Each row of a before or after table is a point. One or more steps were done to the points. Then noise was added and the rows were shuffled. The steps act on columns, c1 being the first. What was done? A step turns or swaps two columns, mirrors them in a line or flattens them onto one, adds a multiple of one to another, or multiplies or shifts one. Angles are multiples of 10 degrees, from the lower column toward the higher: turns from -170 to 170, lines from 10 to 170 but not 90. Use the fewest steps. Two steps may share a column if one is a turn and the other turns, adds or multiplies; they go together, in the order done. Otherwise the lowest column goes first.

Before, 10 rows:
-11 50 1
-30 -51 30
-28 47 33
-33 32 7
12 14 -12
15 -20 -40
2 5 -21
-9 -49 44
-24 -20 60
-18 1 20
After (10 x 3):
42 21 7
14 -56 31
31 42 0
39 39 35
1 4 -24
15 -24 62
-9 -52 46
-23 -12 -40
-9 18 -12
16 -7 21
Steps: mirror c1 and c2 in the line at 80 degrees

Before, 13 rows:
9 23 -14 13 22 11
16 37 -25 15 32 -13
13 -16 -8 -16 12 -10
4 28 27 -11 -19 13
-30 2 -15 -7 7 -3
-2 35 31 -11 -26 28
-20 -3 -4 -7 -16 -11
8 9 -15 16 10 4
-8 -25 26 -31 -25 31
-14 8 -1 -9 33 13
-36 -7 24 6 26 -3
-28 18 3 21 -18 -9
-3 0 -18 -14 10 7
After, 13 rows:
4 45 -10 26 -19 13
10 36 12 -13 22 11
-14 12 -10 -1 34 12
16 60 15 -25 33 -15
0 56 -10 31 -27 27
-37 -10 5 24 25 -4
-3 -1 -14 -19 10 6
-27 29 21 2 -18 -9
-29 4 -6 -16 8 -4
8 15 16 -15 11 3
13 -25 -17 -8 13 -11
-22 -6 -6 -2 -17 -10
-8 -40 -32 26 -25 31
Steps: multiply c2 by 1.6; swap c3 and c4

Before (13 x 9):
-1 9 -46 -34 4 6 -28 54 -27
-48 57 21 0 15 -46 -22 18 22
30 -14 6 -2 0 -10 1 -30 18
-10 21 17 8 5 2 -11 4 -21
-18 -30 -55 19 3 22 8 35 -25
14 -19 -17 -3 42 51 7 -35 15
36 16 -10 47 60 6 -8 -5 59
-15 -8 28 -12 -20 -3 -7 -10 0
-56 -2 -20 16 23 -9 -47 -13 48
-16 11 20 8 -6 44 -56 29 -12
-41 -35 17 14 52 -18 -8 -13 1
34 -38 -11 4 -5 36 5 -1 22
41 -7 0 15 5 -28 0 -34 -46
After:
18 9 32 2 -34 10 8 -32 13
31 -12 -5 -5 -2 -8 -2 -27 21
-41 -28 5 16 -57 -23 -12 -16 -2
-61 -7 23 15 -17 -4 -51 -14 50
-16 -9 56 17 16 -7 9 33 -30
-14 12 -16 10 -9 16 -4 4 -25
-47 11 -12 0 -20 6 -21 18 22
1 8 45 -29 12 6 -32 54 -27
-18 -7 -33 -17 11 -4 -12 -8 0
-15 33 -24 9 3 20 -56 30 -11
32 -4 7 3 9 -3 8 -2 18
41 -17 6 16 -6 -15 -2 -35 -45
35 12 32 45 -50 14 -12 -2 57
Steps: flatten c2 and c6 onto the line at 40 degrees; turn c3 and c5 by -160 degrees

Before:
-14 -10 31 -33 4 -13 10 12 -20 14 -12 26
-28 43 7 -2 -3 -16 -4 -11 16 6 -17 11
-20 26 18 -13 -3 -1 30 27 -9 1 18 0
-5 -2 16 -21 -19 -12 16 -4 -23 23 10 -20
31 25 6 -17 -19 6 3 -10 25 -3 11 -8
-40 2 21 10 -15 -27 24 -20 30 -9 -37 38
11 15 -8 9 25 -17 7 17 13 -34 41 8
4 48 -9 -4 -6 28 -8 -15 -3 -21 -14 -52
-4 28 -14 -25 22 -2 45 -20 -1 -3 -5 -19
-1 21 8 -13 -34 -30 12 37 10 12 -11 -2
-5 5 1 -2 -15 8 0 33 22 38 9 -10
2 28 -17 -8 -34 6 0 16 -3 15 0 5
After (12 x 12):
5 -47 -3 12 -6 28 19 -15 -6 47 -15 29
-41 -4 -5 -10 -15 -26 -3 -20 59 -39 -33 3
-20 -23 3 17 -4 0 29 27 -18 0 21 -1
-14 16 -1 30 4 -13 -2 12 -40 -23 -6 -19
-28 -42 -3 10 -4 -15 -20 -11 31 -9 -16 -9
31 -23 2 22 -19 6 9 -10 50 7 11 4
-5 5 2 21 -20 -13 4 -4 -47 24 13 -19
-4 -23 -1 29 22 -2 44 -20 -2 18 -8 7
3 -27 -1 13 -34 6 6 16 -5 -2 -3 -16
-1 -19 -2 15 -33 -30 -19 37 21 5 -9 -11
-6 -5 1 4 -16 7 8 34 44 17 8 -36
11 -17 7 -7 25 -17 -10 16 26 -14 39 33
Steps: turn c2 and c4 by 170 degrees; flatten c3 and c11 onto the line at 80 degrees; add 1 times c6 to c7; multiply c9 by 2; mirror c10 and c12 in the line at 140 degrees

Before (11 x 20):
5 9 16 -8 15 -22 16 14 5 -20 -15 3 -18 -26 -16 8 -45 -9 21 4
-18 3 17 30 -27 33 -21 12 -39 1 29 -19 35 23 38 26 22 28 2 -35
-5 -2 26 11 -22 -6 -34 24 -18 -4 0 -23 -6 10 -32 20 -26 10 2 3
-10 -8 5 51 -35 22 0 29 -10 -5 16 -16 8 34 7 16 -6 19 13 -23
20 4 10 -1 13 -15 -21 -21 3 25 -24 23 -13 -5 -6 -24 -24 -7 25 1
29 -18 13 -4 -1 -13 -20 10 0 -24 -10 19 -13 -15 -12 9 -15 -25 26 17
-5 28 -37 17 12 19 25 -28 -44 32 19 -2 -27 34 26 -1 7 12 16 25
2 1 44 8 -32 -1 -19 34 14 -2 11 -29 20 5 -6 3 -5 -10 14 1
-5 30 -31 22 -6 48 14 5 -45 23 -15 -12 -24 15 26 -3 11 17 5 7
15 -3 12 1 5 -15 -2 7 -22 12 -8 1 -11 -24 -33 -6 -24 -29 46 -1
-5 -1 1 0 13 8 6 1 -44 19 3 27 -32 12 29 -35 -3 7 26 11
After (11 x 20):
33 -11 -38 -31 13 -29 1 18 -4 32 19 -13 -28 -7 1 -41 6 -26 20 27
-27 -12 16 18 15 13 -5 -21 -5 -20 -12 -4 -20 5 5 3 -47 1 24 5
16 -9 -33 -35 -4 5 13 50 -6 24 -14 -18 -23 0 4 -46 11 -32 7 6
-28 -17 10 26 5 7 -7 -15 2 13 -9 4 -10 -5 16 -22 -22 23 61 0
29 14 17 -47 -28 13 13 33 -31 2 31 -6 34 8 7 -34 21 -24 3 -39
12 3 2 -23 13 -1 -3 8 27 19 4 21 -31 0 -16 -49 -3 -4 35 9
-27 -1 16 13 -2 10 -6 -15 -10 -23 -9 26 -12 -23 3 -1 -15 28 34 17
13 6 28 21 -21 25 -9 -6 -24 -4 0 -4 -5 1 26 -14 -25 -5 5 1
3 -8 44 1 -33 34 17 -1 0 -2 10 -17 21 -5 7 15 -6 7 19 2
35 19 7 -32 -36 28 44 22 -18 -5 17 -14 7 -3 43 -6 -6 -9 17 -23
-10 -8 11 7 15 -21 -27 -15 24 23 -25 30 -15 -18 4 -1 -24 2 35 1
Steps: turn c1 and c14 by -110 degrees; turn c2 and c18 by -140 degrees; turn c4 and c15 by 120 degrees; turn c7 and c12 by -30 degrees; add -1.5 times c5 to c7; swap c6 and c8; turn c9 and c16 by 80 degrees; multiply c19 by 1.3

Before (10 x 32):
-19 -6 8 -14 12 15 29 1 -6 1 -21 -16 -12 2 -26 9 6 8 -6 12 1 7 13 4 6 5 8 4 -6 11 -8 -7
12 -14 -11 -13 -11 -10 2 7 7 -17 15 -4 28 -4 14 -15 -2 25 0 13 5 -27 21 20 9 1 -11 -7 5 -8 7 4
-2 7 8 7 -14 -14 7 16 -5 2 -3 -7 13 -5 2 5 -12 -8 10 -6 6 9 2 6 -13 -1 6 28 -2 -7 -15 -13
-4 12 5 4 -1 -14 3 -10 -3 2 0 -3 14 -2 -3 0 -6 9 16 -9 11 17 2 -5 -17 -1 17 6 2 -10 -14 -18
0 3 -3 0 4 -14 4 11 -5 9 -5 11 21 6 10 -12 -5 -4 14 -13 12 7 -2 13 -8 -9 9 17 11 1 -6 7
-25 -30 19 -21 10 9 24 -6 7 -7 0 -11 -5 -3 -1 -1 20 2 -7 18 -8 4 15 -5 13 0 0 2 -10 20 -5 1
-1 3 20 1 7 -15 16 2 -15 0 -10 -9 8 4 -13 6 2 -9 -3 6 1 9 3 7 4 2 15 -1 11 -6 -11 -18
-8 -13 17 -13 7 10 24 -7 2 -3 -6 -13 -1 3 -2 -21 11 15 -12 16 -20 -20 11 -3 9 3 -3 -1 -15 9 -4 9
6 11 3 7 -8 -19 4 12 -4 13 7 6 14 -1 12 9 2 4 25 -3 11 -8 -19 9 -13 -11 9 13 5 7 5 9
-1 -19 8 -22 -19 0 -2 -4 6 -12 6 3 18 -4 13 -18 4 30 -12 -3 -5 -33 24 5 22 6 -11 -3 2 8 23 4
After, 10 rows:
-18 -5 7 0 12 16 29 2 -6 2 -21 -17 15 2 -26 9 5 9 -7 12 2 7 -38 5 6 5 8 5 -6 11 -8 -7
-25 -30 18 4 10 9 24 -5 7 -7 0 -11 19 -3 -1 -2 21 3 -6 -3 -8 4 -55 -5 13 1 0 2 -10 20 -4 1
-1 3 20 -3 7 -14 16 2 -15 0 -11 -9 1 3 -14 6 1 -10 -3 -15 1 8 1 7 4 2 16 -1 11 -5 -11 -18
5 11 4 12 -7 -19 4 12 -4 13 7 6 -7 -1 12 9 2 3 26 -20 11 -7 23 8 -13 -11 9 12 6 7 5 9
11 -13 -11 -8 -12 -10 1 7 7 -17 15 -4 2 -4 14 -16 -2 24 -1 -49 6 -27 -39 20 9 1 -12 -6 5 -7 7 4
-7 -13 17 1 7 10 25 -7 2 -3 -6 -12 16 3 -3 -21 10 16 -12 -7 -20 -20 -35 -3 8 3 -3 -2 -15 9 -4 8
-4 11 5 -6 -1 -14 4 -10 -3 2 -1 -3 -13 -2 -3 1 -5 9 15 -16 11 17 8 -5 -17 -1 17 6 3 -10 -14 -17
0 3 -3 3 4 -14 5 12 -4 9 -5 12 -19 5 10 -11 -5 -3 14 -25 12 7 1 13 -8 -9 10 18 10 1 -5 7
-2 7 9 -7 -14 -14 6 17 -5 2 -3 -7 -10 -5 2 4 -13 -8 11 -16 6 9 16 7 -12 -1 6 28 -2 -7 -15 -13
-1 -18 8 -4 -19 1 -1 -4 6 -11 6 3 -9 -3 12 -18 4 31 -12 -25 -4 -33 -60 5 22 5 -11 -4 2 8 24 4
Steps: multiply c4 by 2.5; turn c4 and c23 by 110 degrees; turn c13 and c20 by -110 degrees; multiply c20 by 1.6
